Each point is reached from the start by the listed moves, each made once or not at all, plus a little noise. Say if it took an odd or an even number of moves. Then give how often each move was made.

Moves:
(1): [10  3 20]
(2): [  0  40 -11]
(3): [-19  12  26]
Start: [  0   4 -13]
Points:
[-8 60 21] -> odd (1, 1, 1)
[-8 20 33] -> even (1, 0, 1)
[  1  44 -24] -> odd (0, 1, 0)

Moves:
(1): [ 40  -1  12  -5  -8  -7 -10  -4 -11  -1  -6   8   1]
(2): [  7  24  -8   0  -1   8  -9   1 -10  -8   3   2   3]
(3): [-14  15  27   8 -11   4  -4  11  -1   3  -9   8   0]
(4): [  0  -3  -4  23  -9  -3   1   5   1 -14  -5   6   0]
(5): [ -4   3   6  15  26  12   6 -12   4   1  -5  -1  10]
(6): [  4   1   1   2  -9  29   6  -2   8   6 -15   3   3]
(7): [ -5   8  -3  -6  -3  -1  29  14 -12  15  -1  -3   2]
(8): [  4  -5  -6 -11  11   5  -3  30   6   6 -13  -1   2]
(9): [ 5  6  5  0 -6 -3  0  3 19  1  5 -4 -9]
(10): [-1 -3 -4  8 -1  6 -9 -3  0 34 15 15  0]
(11): [  4 -12   5   4  -4  17  -3  12   2  -7  24 -16  11]
Start: [ -5  -6  13  10  -5 -21  14 -11   1  -4   8  22   9]
Points:
[ 19  23  52   6 -32 -31  27  11  -5  18  -1  32   6] -> even (1, 0, 1, 0, 0, 0, 1, 0, 1, 0, 0)
[ -1   7   8  17 -15  10  21  12 -20  30  49  18  24] -> even (0, 1, 0, 0, 0, 0, 1, 0, 0, 1, 1)
[ 36  -8  54  32 -41  23   2  44  22  -7 -10  25  15] -> odd (1, 0, 1, 1, 0, 1, 0, 1, 1, 0, 1)
[ 36 -12  26  10  16   8  35  31  -9  11   8  14  39] -> odd (1, 0, 0, 0, 1, 0, 1, 1, 0, 0, 1)
[ 25   4  60  18 -39 -10  17  22  -1  39  35  28  15] -> even (1, 0, 1, 0, 0, 0, 1, 0, 1, 1, 1)
[  3  21  -2  36   9  29  41  27   0   6 -26  27  29] -> even (0, 1, 0, 1, 1, 1, 1, 1, 0, 0, 0)

Moves:
(1): [12  2  5  3  0  5  1 -2  0 -1 -9  1  4  5  6  4  1 -3 -5 -1  2 -3 -6  2
 -4  6 -2]
(2): [-2  6 -1  1  0  0  7 -8  4  3  0 -4 -2  1  1 -3  3 -1  4 -5 -4  0  2 -1
 -3 -4 -2]
(3): [ -1  -1   9  -2   7 -13   2   5   0   0  -1  -6  -1  -7  -6   6   8 -12
  -4   7  -3   4  10   8   2   0   5]
(4): [ 3  4 -1  5  1 -8  0  3 -4 -3 -6 -2  3 -1 -4 -2 -8 -5  2  4 -1  3  3  6
  3  3  5]
(5): [ 3  6 -1  1  7  3 -2  6  6 -1  4  1  1 -1  1  0 -1  0  3 -6  0  6 -3  3
  3 -3 -1]
(6): [ -1   1   0   8   2   5   3   2   4  -2 -12  -4   3  -3   2   4   5   7
   4  -1  10   2   0   5  -7   2   7]
(7): [ 2 -2 -2  2  7 -3 12  3 -7 -2 -5  5 -2  5 -5  8 -5  3  1  6 -6  1  3 -6
  5  9 -8]
(8): [ 2  2 -6  2 -4 -1  4  2 -1 -3  2 -5 -1  3  0  4  2  0 -1 -6  3  2  1  0
  1 -3  5]
(9): [  0   0   6  -3 -11   0   7  -1   9  -3  -4   3  -2  -1   1   4 -10   2
   2   3   0  -4   0  -7   5  -2  -3]
(10): [ 9 -6  5  0  0  2  3  4  6 16 -1 -4 -1  1  1 -2  0  0  0  3  0  1  6  0
 -3 -1  8]
(11): [ 1  0  1  1 -1  8 -2 -3 -2 -5  9  5  0  2  0  0  1  0  3  3  1 -3  1  3
  0 -3 -2]
(12): [-3  6  0 -1 -4 -2  3  2 -4  1 -6  9  2 -1  1 -2  1 -1 -4  4 -3  2 -4  0
  1  1  0]
(13): [-6 -4  4 -1  3 -3  7 -5 -2  1  8  0 16 -7  1  4  5 -1 -3 -3 -5  2  1 -4
  0  6 -4]
(14): [  1   1   5   6  -3   0  -1  -1   6  -3  10   7   2   7   5  -7   9  -5
   7  -6   1  -4   3 -11  -1   6  -3]
(15): [ 2 -4  5 -4  1  0 -2 -1 -3 -1  2  3  2 -1 13 -3  3 -3  2  2 -6 -1 -7 -5
  1  1  8]
(16): [  0   4   1   6   8  -3  -1  -1  -4   3 -11  -3   2   3   4   8  -2   0
  -2  -5   8  -7   1   1   3  -4  -1]
(17): [  6  -4  -2   0   4 -11  -1  -4   7   2   1   4   5  -5   4  -1   8   6
  -1   1  -6  -1   3   7   1   1   9]
(18): [ 0  1  9  0 -6 -1  3 -1  2  5  1 -2 -2  4  3  3 -3  5  0 -1 -7 -2  1 -3
 -1  6  2]
(19): [ 3  0 -4 -6 -1  0 -3  5  1  3 -3  2  3  1  2  2  0 -3  6 -1 -3  0  2  2
 -3 -5  1]
(20): [ 2  4  0 -6  4  1 -7  4  1 -3 -4 -4  3  4 -4 -2  2  4  1 10 -2  3  6  0
  5 -3  3]
(21): [  1  -4   3  -4  -1  -2   1  -2  -4   3  -2  -1   3  -1 -10  -4   3   4
   3   2   8  -7  -7   0  -5  -5   1]
(22): [  7   8  -1  -7   5  -6  -5 -10  -5  -4   1   3   2  -2  11   4   5  -1
   0  -7  17  11   3   2  -4   4  -1]
(23): [ 1  4  0 -6  5  3  2  4  1 -2  6 -1  0 -5  7 -5  4 -3  1 -2 -2 -5  7  0
  1  7  2]
(24): [-2 -5  0 -5  0  2  1  2  2 -1  0  1  2  9  3 -5 -2  0  0  2  5 -2 -1  7
 -4  0  2]
Start: [ 18  11   8   2   8  -1   6   3   6  11  -6  12   3   2  -1   5  -5  -1
   4  18 -11   4  -4  -7  -8   0  -4]
Points:
[ 24  28  24   2  -2   5  33   0  21   3 -18  12  30   5   9   1  19   2
  13  11  -4  -9   0 -24 -15  11   2] -> odd (1, 1, 0, 0, 0, 1, 0, 1, 1, 0, 0, 1, 1, 1, 0, 0, 0, 0, 0, 1, 1, 0, 1, 0)
[ 60  24  33  -9  -2  -3  12  10  20  14 -27   9  22  16  32   5   9  -4
  26  15   8  -1   9 -17 -21  15  30] -> even (1, 0, 0, 1, 0, 1, 0, 1, 1, 1, 0, 0, 0, 1, 1, 0, 0, 1, 1, 1, 1, 1, 1, 0)
[ 15  24  36   7  10 -17  17   0   4  10  -7  20   9  18  20   0   7 -23
  12  22 -22  -7   4  -2  -9   4  10] -> even (0, 1, 1, 1, 0, 0, 0, 0, 0, 0, 1, 1, 0, 1, 1, 1, 0, 1, 0, 0, 0, 0, 0, 1)
[ 58  14  38 -11   6  -1   3  -3  34  16  -1  26  17  25  20  -2   9  10
  16  21   9  -1   2  -5 -18   5   9] -> even (1, 0, 0, 0, 1, 0, 0, 0, 1, 1, 1, 0, 0, 1, 0, 0, 1, 1, 0, 1, 1, 1, 0, 1)
[ 34  18  27   4  -3  -3  20  10   7  14  -6  23  13   9  18  -4  -1 -13
  17  18  -3 -20   0 -20  -3  -1  18] -> odd (0, 0, 0, 1, 0, 0, 0, 1, 1, 1, 1, 1, 0, 1, 1, 1, 0, 0, 0, 0, 1, 0, 1, 0)
[ 42  40   3 -18  28 -12   9  13   5  23 -26   4  20  12  12  -3   1  -7
  16  10  16  10  12  12 -14 -13  20] -> odd (0, 1, 0, 1, 1, 0, 0, 1, 0, 1, 0, 1, 0, 0, 0, 1, 0, 0, 1, 1, 1, 1, 1, 1)
[ 51   9  14 -20  37 -32  16  19   6  15 -28   3  24   1  14   9  21  -5
  19  36   3  15  26  17 -16   9  45] -> even (0, 0, 1, 1, 0, 1, 1, 1, 0, 1, 0, 0, 0, 0, 1, 0, 1, 0, 1, 1, 1, 1, 1, 1)
[ 42  23  30  -2   1   4  15  11  19  11 -11  18  14  17  32  10   2  -8
  21  -4  -7 -21 -11 -26 -10   4   7] -> odd (1, 0, 0, 0, 1, 0, 0, 1, 1, 0, 0, 0, 0, 1, 1, 1, 0, 1, 1, 0, 1, 0, 1, 0)
[ 48  30  29   3  29 -38  24  17  16  16 -44  11  16   2  22  34   1   5
   7  29  -7  23  19   3   6   9  35] -> odd (0, 0, 1, 1, 1, 1, 1, 1, 1, 1, 0, 1, 0, 0, 1, 1, 1, 1, 0, 1, 0, 1, 0, 0)
[ 27  26  33  21  -7   3  21   3  20  11 -38  24  11  17  21  20  -4   5
   7  10  -1 -12  -9 -20 -12  13  -3] -> odd (1, 0, 0, 0, 0, 1, 0, 0, 1, 0, 0, 1, 0, 1, 0, 1, 0, 1, 0, 0, 0, 0, 0, 0)
[ 32  29  34 -10  15  -9  12   1  26  -8   4  35  38   1  43  -4  15   4
  21  20  -8  11  10  -5  -6  25  20] -> odd (0, 0, 0, 1, 1, 1, 0, 0, 1, 0, 1, 1, 1, 1, 1, 0, 1, 1, 0, 1, 0, 1, 1, 1)
